Each row is a point. Each copy is the shape, with its points in the same order, stretched, turned, moved and blurred by noise. Some copies are also mirrored. Which?
In the rows, 128 means zero.

Shape:
[[117 107  52]
 [121 155 214]
 [ 96 163 129]
 [122 169 180]
 [122 135  80]
 [109 172 109]
 [149 149  96]]
Copy 1:
[[ 70  35 138]
 [160 198 144]
 [122 104 173]
 [158 154 154]
 [104  57 146]
 [133  75 171]
 [140  70 132]]
Copy 1 is: mirrored
Copy 2, 7 rows:
[[ 76  90 159]
 [204 169 112]
 [165 110 127]
 [185 145 108]
 [105  99 138]
 [141 107 120]
 [104 116 115]]
Copy 2 is: mirrored
Copy 3, 7 rows:
[[210  93 110]
 [ 45 189 136]
 [140 185 125]
 [ 76 186 146]
 [176 122 129]
 [151 178 139]
 [146 116 156]]
Copy 3 is: only turned
Copy 4 (7 x 3):
[[216  86 120]
 [ 67 187 133]
 [129 176 142]
 [ 80 176 155]
 [181 111 143]
 [145 162 170]
 [171  99 163]]
Copy 4 is: only turned

Shape:
[[108 149 102 195]
 [ 73 130 101 121]
 [132 152 120  97]
 [184  67 185 110]
 [ 88 140 186  86]
 [138 128 153 123]
 [ 97 111 106 165]
 [120 137 129 114]]
Copy 1:
[[164  95 139 173]
 [128 125 122 213]
 [148 150 108 118]
 [ 82 141 172  19]
 [123 176 154 139]
 [131 142 146  96]
 [126 102 142 186]
 [135 142 125 132]]
Copy 1 is: only turned
Copy 2:
[[121 197 176 158]
 [116  76 152 132]
 [118  99 130  88]
 [249 139  77  90]
 [173  54 164  68]
 [169 134 128  96]
 [153 145 154 160]
 [138 109 141  94]]
Copy 2 is: only turned

Shape:
[[119  48 158 124 107 128]
 [133 177 117 137 125 150]
 [ 92 121 150 153 103  95]
 [128 172  16 108 209 157]
 [116  46 119 135 108 131]
 [ 82 145 149 124 130 137]
 [180  91 152 122 146  61]
 [119 164 114  47 101 160]
 [127  48 116 107 109  50]
 [140 174 102 142  97 162]
 [121 158 151 144 155 163]
 [140 120 137 149 134 108]]
Copy 1, 12 rows:
[[155 130 191 139 104 144]
 [128 119  99 102 136 100]
 [168 102 129 100  88 173]
 [140  45 145  64 208  78]
 [158 111 200 117  94 130]
 [137  85 124 102 123 163]
 [208 178 157 163 141 130]
 [108 128 112  61 174 159]
 [218 126 191  96 112 196]
 [120 125  92  78 115  82]
 [126 113 113 144 141  91]
 [166 126 135 128 119 112]]
Copy 1 is: mirrored
Copy 2:
[[102  61  70 189 128 109]
 [142 150 172  92 107 154]
 [149 122 104 100  90  83]
 [160  68 241  40  45 219]
 [118  45  71 158 118 139]
 [153 103 151  96  99  95]
 [ 72 122 115 196  41 110]
 [ 57 115 190  65 131 131]
 [ 69  64  73 136  57  84]
 [137 163 151  73 133 177]
 [167 129 169 140 113 143]
 [131 129 118 142  80 132]]
Copy 2 is: only turned

Shape, 13 rows:
[[142 136 216  99 125  66 136  43]
 [ 76 184 135 118 117  60 168 152]
 [ 97 111 114 151 105 134 148  97]
 [113 174 114  99 224 137 111  73]
 [103 166 117 148 147  45 140 150]
 [ 90 182 152 101 162 146  20 150]
 [145 186 122 125 124 110 143 154]
 [112 107 115 106 198 143 146 158]
 [114 178 115 105 130 151 173 147]
 [212 170 119  98 111 155 156 100]
 [ 99 186 124 173 170  74 163 158]
 [172 123 116 100 110 143 127 124]
 [103 179 127 127 161 150 125 150]]
Copy 1:
[[ 94 120 161  73  34 136 124  60]
 [ 90 121 198  76 178 141 111  81]
 [113 152 124 159 137 116  96 124]
 [122  62  39 148 118 196 132  33]
 [ 99 129 160 100 174 156 154  80]
 [107  54  40  57 130 103 137  87]
 [164 117 145  87 149 159 140 100]
 [102 112  92 122 173 206 114 123]
 [151 115 135 104 170 173  94 101]
 [218 108 124 114  81 176 132 105]
 [120 149 143 104 197 183 146  63]
 [162 111 121 116 102 148 127 142]
 [135 107  90  98 167 163 118  88]]
Copy 1 is: mirrored
Copy 2, 13 rows:
[[172 216 114 125 195  83  80 185]
 [168 111 112 137  68  56 164 112]
 [ 60 128 123  81 119 109 135 111]
 [ 99  85 116 122 173  93 172 209]
 [158 134  95 139  97  91 200 101]
 [164  14 114 137 204  88 118  80]
 [164 112 162 138  92 117 152 138]
 [103  60  97 103 106 168 132 158]
 [111  79 170 116  74 100 134 141]
 [143 163 232  94 107 163 109 189]
 [131 110 106 183  84 111 196 119]
 [138 122 175  59 119 169 100 140]
 [115  66 140 148 118 105 139 119]]
Copy 2 is: mirrored
Copy 3:
[[247 186  45 117  62  88  89  89]
 [148 117 112 146 146 144 224 155]
 [135 108 135 102 157  93  91 140]
 [189  80 127 187  81  63  61  96]
 [150 112 105 180 135 128 211 193]
 [ 81  78  56 152 105 192  86  71]
 [135 147 104 167 168 126 160 119]
 [101  84 194 152  79  92  85 147]
 [118 122 167 144 156 103 130  92]
 [141 189 104 155 180  69  86  52]
 [175  95 145 200 134 131 196 196]
 [ 97 153 109 125 144  97  88  94]
 [123  94 139 165 139 127 109 114]]
Copy 3 is: only turned

Shape, 13 rows:
[[ 92 144 163 151 165 123 128 167 100]
 [123  65 101 161  93  78  77 104 172]
 [165 124 104 170 160 101 165 146 195]
 [ 89 157 137 169 198 132  71 138 166]
 [175 158 162  96 169 123 111 128  93]
 [126 169 194 107 193 127 162  97  98]
 [162 166 123 108  94  91 153 155 163]
 [163  75 112  93 128 119 158 148 138]
 [139 182 153 134 103  85  99 118  90]
 [131  84 144 138 103  33 109 171 154]
 [100 148 114 112 109 132  85  80 151]
 [142 107 191 155  87 153 144  94 165]
 [147 135 120 120 167 154 183 133 109]]
Copy 1:
[[ 75 165 102 136 145 184  86 189 164]
 [249 100 135 192 134 122 101 124  87]
 [128  62  92  88  95 165  74  92 152]
 [163 206 114 123 130 235 124 144 180]
 [ 98 109 140 145 163 164 109 123  85]
 [ 54 109 201 133 124 164  82 162 132]
 [ 96  58 113 103 172 100  82 109 147]
 [138  77 117  85 108  83  94 138  65]
 [ 95  98 141 211 212 141 100 135 146]
 [181  76  97 146 185 159  39 185  89]
 [179 147 172 170 133 117 146 116 149]
 [123 122 175 159  83  92  39  78 108]
 [ 58  94 126 108  86 105 117 136 127]]
Copy 1 is: mirrored
Copy 2 (13 x 9):
[[141 137 115  95 120 181 108 145 129]
 [108 135  91 186  95 103 169 103  89]
 [106  64 116 165 169 124 111 104 136]
 [176 129  44 131  94 145 152 155 116]
 [116 117 104  61 144 105 134 132 119]
 [116 134 108  64 161 134 123 200 113]
 [108 110 145 131 180  67  50  74 149]
 [ 82 112 145 121 128 121 132 110 160]
 [135 132 119  94 141  81  64  98  86]
 [ 87 139 114 159 145 128 114  47 115]
 [141 155  76 134  87  72 117 171 129]
 [150 141 162 139 155  94 172 155  91]
 [111  98 134  91 128 138 113 165 147]]
Copy 2 is: only turned
Copy 3, 13 rows:
[[142  65 182 111  80 125 121 155  81]
 [ 34 185  89 142 152 135 144 139 130]
 [129 132 111  60 105 140 191  82  92]
 [129 110 146 133 146  85 178 180  47]
 [161  49 153 167  96  88 150 103 134]
 [167  42 198 145 126 153 131  82 122]
 [170 105  70 123  97 152 136 108 134]
 [ 90 108 130 104 116  95 103  58 139]
 [148 109 118 177  72 163 136 167 147]
 [ 78  95  79 125  85 161 117 126 102]
 [127 147 101 188 178 122 134 154 114]
 [131  77 103 101 159 148 169 115 161]
 [149 100 190  89 119 107 118  85 140]]
Copy 3 is: mirrored
Copy 4 (13 x 9):
[[157 120  78 157 191  94 119 103  99]
 [180  96 215 185  41 135 140 125 126]
 [140  51 171  94 120 189 140 125 142]
 [217 137  80 174 138 149 165 115 105]
 [ 93 140  86 171 180 157  83 150 126]
 [ 85 156  62 118 206 147 122 121  60]
 [105  90 104  70 102 151  84 157 143]
 [ 81  84 184 128 144 111 128 147 176]
 [141 120  80 152 120 148  63 158  73]
 [172 122 193 140  98 124  60 110 141]
 [146 130  91 145  78 124 168 165  95]
 [ 68 118 116 153  83 140 148  79  89]
 [ 78  63 113 112 202 122 149 145 120]]
Copy 4 is: mirrored
